Each row is a point. Two turns around zero, p and q, are shown by what they do to some points. Write where each new point lands after one turn and then the other. Backwards means that the second turn is done in reverse. Each puzzle has new turns, and all numbers are rounded.

Turn p:
[2.9 3.0 4.3] => [4.9 1.3 3.2]
[-2.8 -1.0  1.1] => [-2.5 -0.5  1.9]
[-1.0 -2.9  2.4] => [-1.0 -3.0  2.3]
[ 1.4  1.1 -4.1] => [ 0.3  1.5 -4.2]
[-0.6 -0.2 -3.6] => [-1.7  0.7 -3.1]
Turn q:
[-3.3  2.5 -1.2] => [-1.7  2.8  2.8]
[-3.0 -2.5  1.9] => [-1.5 -3.1  2.7]
[ 2.5 -0.2 -3.9] => [-1.3  1.8 -4.1]
[ 1.3 -2.5 -0.4] => [-0.6 -2.0 -2.0]
[2.5 2.8 3.6] => [5.1 0.6 0.6]
Where do these land?
q, then p backwards: [ 2.1 -3.5 -5.4] => [-1.6 -2.0 -6.3]
q, then p: [-1.5  2.9  1.5] => [2.7 0.8 2.3]
p, then q: [0.8 1.8 2.8] => [ 3.4 -0.5 -0.2]
q, then p: [-1.4 -1.2  1.1] => [-0.5 -1.6  1.3]

Turn p:
[ 1.9 -1.3 -0.5  2.1] => [-0.6 -2.9 -0.3  0.9]
[ 1.5 -0.9  0.3  1.0] => [ 0.4 -1.9 -0.1  0.6]
[-1.2 -0.7 -1.8 -2.8] => [-0.4  1.3 -0.6 -3.3]
[ 0.7 -1.6  1.5 -0.1] => [ 1.6 -1.3  1.0 -0.2]
[ 2.2  5.7  0.0 -3.7] => [ 2.3  4.2 -5.2  1.1]
[-1.2 -1.6  3.1 -3.3] => [ 3.7  1.3  2.1 -2.3]
[-3.8  0.4 -2.6  6.8] => [-6.9 -0.6  3.1  3.1]
Turn q:
[ 0.7 -0.5  2.2  1.5] => [1.6 2.0 0.5 1.1]
[ 1.8  1.2  2.3 -2.3] => [ 0.9  2.3 -1.3 -2.7]
[ 3.6 -0.8 -4.5 -1.2] => [ 1.7 -4.5 -3.4 -0.8]
[-0.8  1.7 -3.2  3.3] => [-2.3 -1.7 -1.5  3.7]
[-5.4 -1.6  3.2 -1.2] => [-2.0  2.0  5.8 -1.2]
Where do these land?
q, then p: [ 4.6  0.9 -1.4  1.6] => [-3.0 -2.8 -3.0 -0.5]
q, then p: [-5.3  1.5 -0.2 -0.8] => [ 0.4  3.5  4.3 -0.1]
p, then q: [-3.3  1.8  2.8  0.6] => [-0.8  4.2 -1.4  1.3]
q, then p: [ 2.4 -4.4 -2.4  1.5] => [ 1.3 -5.6 -0.2  0.0]
p, then q: [ 1.6  0.2  1.3 -2.8] => [ 1.3 -1.1 -2.8 -1.0]

Turn p:
[ 0.7 -1.9 -2.4  2.2  4.3  0.1] => [-3.5  2.8 -0.6  1.2  3.0 -1.4]
[-1.7 -0.1 -1.1 -0.6  0.1 -4.5] => [-1.9 -0.6 -2.2  1.5 -3.4 -1.5]
[5.7 1.6 0.0 0.3 2.5 4.4] => [3.6 2.7 0.7 1.6 6.0 1.2]
[-2.7  0.4  0.3 -3.3  3.1  0.6] => [ 0.8  2.3  1.6 -0.9 -1.6 -4.1]
[-3.1  0.0  2.5  4.8 -3.4 -2.2] => [-3.7 -3.6  2.3  0.4 -3.0  3.8]
[-0.8 -1.1 -4.5  2.8 -2.1  3.0] => [-2.4  2.0 -1.8 -3.9  1.5  3.6]
[-0.9  1.9  2.4 -3.0 -0.6 -1.2] => [ 2.8 -1.1  1.0  0.7 -2.8 -1.5]
[ 1.2 -0.6  4.2 -4.9  0.3  1.0] => [ 4.6 -2.4  1.8 -0.3  0.6 -3.7]
[ 1.6 -0.2 -1.4  1.6 -4.3 -1.1] => [-0.2 -2.2 -2.9 -0.4 -0.2  3.6]
Turn q:
[ 0.7  1.3  4.0 -2.0 -1.3  2.0] => [ 4.2  0.4  2.6  0.5 -1.7  0.1]
[0.9 1.4 3.9 0.2 0.0 3.9] => [ 3.1 -0.5  3.8 -0.1 -1.4  2.6]
[ 1.5  0.8  0.1 -1.6  1.1 -7.7] => [-1.2  4.9 -1.0  2.3  3.7 -4.5]
[-2.1  1.7 -6.9  0.4  1.3  1.2] => [-5.8 -1.3 -3.1  1.0 -3.3  1.2]
[ 0.5 -4.0  3.1 -1.5 -1.5 -1.7] => [ 3.9  0.6 -0.8 -2.6  2.3 -2.2]
[-0.8 -0.2  2.8 -1.5  3.3  3.5] => [ 1.1  1.8  2.8 -3.2 -2.5  2.3]
[ 1.9  0.5 -4.7  4.4 -0.5 -1.8] => [-4.0 -2.0 -2.6  2.9  3.3  1.6]
[ 0.0 -1.8  0.4 -1.5 -1.3  2.2] => [ 2.4 -0.9 -1.1 -1.4 -1.4  0.5]
[-2.6  0.3 -2.6  3.1 -1.1 -1.5] => [-3.6 -3.1 -0.5  0.5  1.1 -1.5]
Where do these land?
p, then q: [ 0.9 -0.3  1.1 -3.7  0.8 -1.1] => [-0.1  1.2 -1.8  1.4  3.2 -0.7]
q, then p: [-4.6  4.7 -0.8  0.9  2.1  0.5] => [-1.4 -4.0  3.2 -1.9 -4.2  0.8]
p, then q: [-0.9 -2.6  2.7  1.2 -2.1  1.5] => [ 2.3  1.2 -0.2 -4.0 -0.4 -0.6]
q, then p: [ 0.1 -0.8  0.1  1.0 -5.1  1.1] => [-2.3 -1.8 -2.5  0.1  3.7 -0.8]
q, then p backwards: [-0.1 -1.9  1.5  2.7  1.2 -5.4] => [ 1.8 -4.0 -0.5  0.4  3.8  3.1]
q, then p: [ 4.1  4.2 -1.5  1.3  4.1  1.8] => [ 0.3  2.5  5.4 -2.1  0.4  4.2]
q, then p: [-1.8 -4.4 -2.6  2.1 -4.1  1.3] => [-2.4 -0.3 -4.3 -2.9  2.3 -3.8]
p, then q backwards: [ 3.5  1.2 -0.6 -5.0 -0.3  2.7] => [ 2.7 -3.7  3.2 -2.7 -2.6 -1.0]
q, then p: [-1.4  0.0  0.1 -0.6  3.4 -2.5] => [ 1.0  1.1  1.2  0.9 -3.9 -0.8]

Turn p:
[ 7.0 -2.1 -3.0  0.3  1.8  3.2 -3.8 -2.3] => [ 4.1  0.8 -0.2 -1.4  5.8 -1.4 -5.6 -3.1]
[-0.3  1.7  1.8  1.6 -2.4  1.5  0.3  2.4] => [-0.5  2.7  0.4  2.5 -2.7 -0.5 -0.8  1.0]
[ 2.3  0.5 -4.2  1.3 -2.4  1.1  1.1  4.2] => [ 0.9  2.0 -2.7  2.2  0.7  2.7 -3.8  3.4]
[-5.0 -1.6  2.4  2.2 -1.5 -2.8 -4.3 -0.8] => [-4.5 -4.2  2.3  0.2 -2.8 -4.0 -0.6  0.6]
[ 1.6 -1.2  1.2 -3.0  1.8 -3.7 -0.4 -0.9] => [ 3.2 -2.9  0.0 -2.5  0.4 -1.3  2.3  0.5]
[ 0.1 -4.0  2.7  0.4  2.2  2.7  0.8  1.8] => [ 0.9  0.1  2.7  4.2  3.0 -1.2  1.9 -0.4]
[-3.0  3.5 -1.0 -4.2 -1.3  1.2  1.0  0.5] => [-0.2  0.3  1.5 -1.2 -3.7  5.1  0.7 -0.4]
[ 2.8  3.4 -0.7  5.4  1.5 -2.2 -2.4 -2.9] => [-2.0  3.1 -2.3 -4.7  1.2 -4.8 -2.4  0.2]
[-3.8  0.9 -0.2 -0.9 -2.2 -0.4  3.4 -6.5] => [-3.6 -1.6 -3.1 -1.4 -2.6  1.9  2.9 -5.3]
[-0.3 -0.1 -2.1 -0.1  1.4  0.3  0.8  3.5] => [ 0.0  0.6  0.6  0.8  1.6  2.3 -0.2  3.2]
[-1.5 -1.1  3.2 -3.1  1.1 -0.9  3.4  0.9] => [ 1.5 -1.1  1.0  1.4 -1.0  1.0  5.4  0.2]
Turn q:
[ 5.2  0.6 -2.6 -6.8 -0.9 -3.1 -0.4  3.6] => [ 1.5  2.1 -2.4 -2.5 -0.6 -7.7  1.7  4.6]
[ 0.1 -3.1  0.5 -1.1 -1.6 -1.5 -2.8  3.6] => [ 1.5 -1.6 -0.1 -1.1 -0.2 -1.7 -3.9  3.6]
[ 0.2 -0.3  1.8  0.0 -6.0  1.9  1.8  0.2] => [ 1.1 -2.2  4.1 -2.1 -3.0  1.4  2.0  1.9]
[-2.6 -3.5 -1.9  0.2 -1.8 -0.3  0.6  0.8] => [-1.0 -4.4 -0.5 -0.3 -1.7 -0.4 -1.7  0.1]
[-1.7 -2.0  0.9  0.2  3.4  0.1  2.1  1.0] => [-3.6 -1.2 -0.2  1.7  2.5  0.1 -0.9  0.3]
[ 1.6 -0.9  1.6  2.8  0.7 -0.6  1.3 -2.4] => [-0.1 -0.2  1.8 -1.5  2.8  1.2  0.4 -2.7]
[-1.4 -1.4  0.3  0.8  0.2 -0.5  1.3  0.2] => [-1.7 -1.5  0.6  0.0  0.2  0.2 -0.9 -0.5]
[ 2.8  7.0 -2.0  0.5  0.0  1.4  1.7  1.3] => [ 1.7  4.4  1.9  3.3 -2.0 -2.6  4.2 -1.6]
[-1.2 -0.5  3.8  0.1 -1.1  4.3 -5.6 -5.5] => [ 3.7  0.6 -2.0 -1.6  0.6  8.7  0.2  1.0]
[-0.9 -2.0 -2.9  3.6  5.2 -0.7  2.8  0.3] => [-2.9 -2.3 -0.8  3.4  3.5 -1.9 -1.1 -4.4]
[-2.0  6.1  0.5 -0.4  1.9 -0.9 -2.7 -3.1] => [-0.2  6.3 -2.4  0.8 -2.0  2.8  0.1 -2.3]
Where do these land?
q, then p: [ 0.7 -3.7 -1.6 -3.1  0.5  0.7 -1.2 -2.3] => [ 1.2 -2.1 -0.8  0.4  3.5  3.6 -0.7  1.2]
p, then q backwards: [-3.7 -0.5  3.5  2.3  1.8 -2.9  1.2 -3.8] => [ 0.8  0.1 -2.6 -2.4  0.1 -1.2  6.5 -1.3]
p, then q: [-3.2  2.4 -1.0 -2.3  2.2  3.8  0.0 -1.7] => [-1.5  0.9  0.0  0.4 -0.2  5.4  3.1  1.7]
q, then p: [-1.0 -1.8 -1.0  1.3 -0.3 -1.6 -1.7 -0.5] => [ 0.7 -2.0  0.7 -0.9  0.8 -0.4 -2.2 -1.2]
q, then p: [ 1.3  2.7  3.5  0.4  1.7 -2.7  0.5 -2.2] => [-0.3  2.4  2.3 -3.5 -2.0  1.7  2.0 -1.5]
p, then q backwards: [-2.7  0.6  2.6 -2.9  1.0  3.5  3.7  0.6] => [-0.2  4.3  1.1  1.9 -0.5  4.0  2.3 -2.2]
p, then q backwards: [ 4.4 -0.6  1.7 -1.6 -5.6  1.0 -2.6  2.8] => [-0.7  1.3 -3.2  2.3 -2.2  0.3 -5.6  4.2]
p, then q: [ 2.3 -3.9  0.3  4.9  1.8  1.0 -1.8  1.6] => [-1.1  3.0 -0.8  1.2  2.8 -1.4 -5.0 -2.6]
q, then p: [-2.6  1.3 -3.3  1.8  1.9 -3.4  1.0  4.5] => [-4.0 -2.8 -1.0 -2.4 -2.4 -4.2 -1.9  1.1]
q, then p: [ 4.4  3.5 -4.6 -0.8 -5.0  0.7  0.9  1.1] => [ 4.1  0.0 -7.0  0.4 -2.8 -1.7  2.0  0.8]
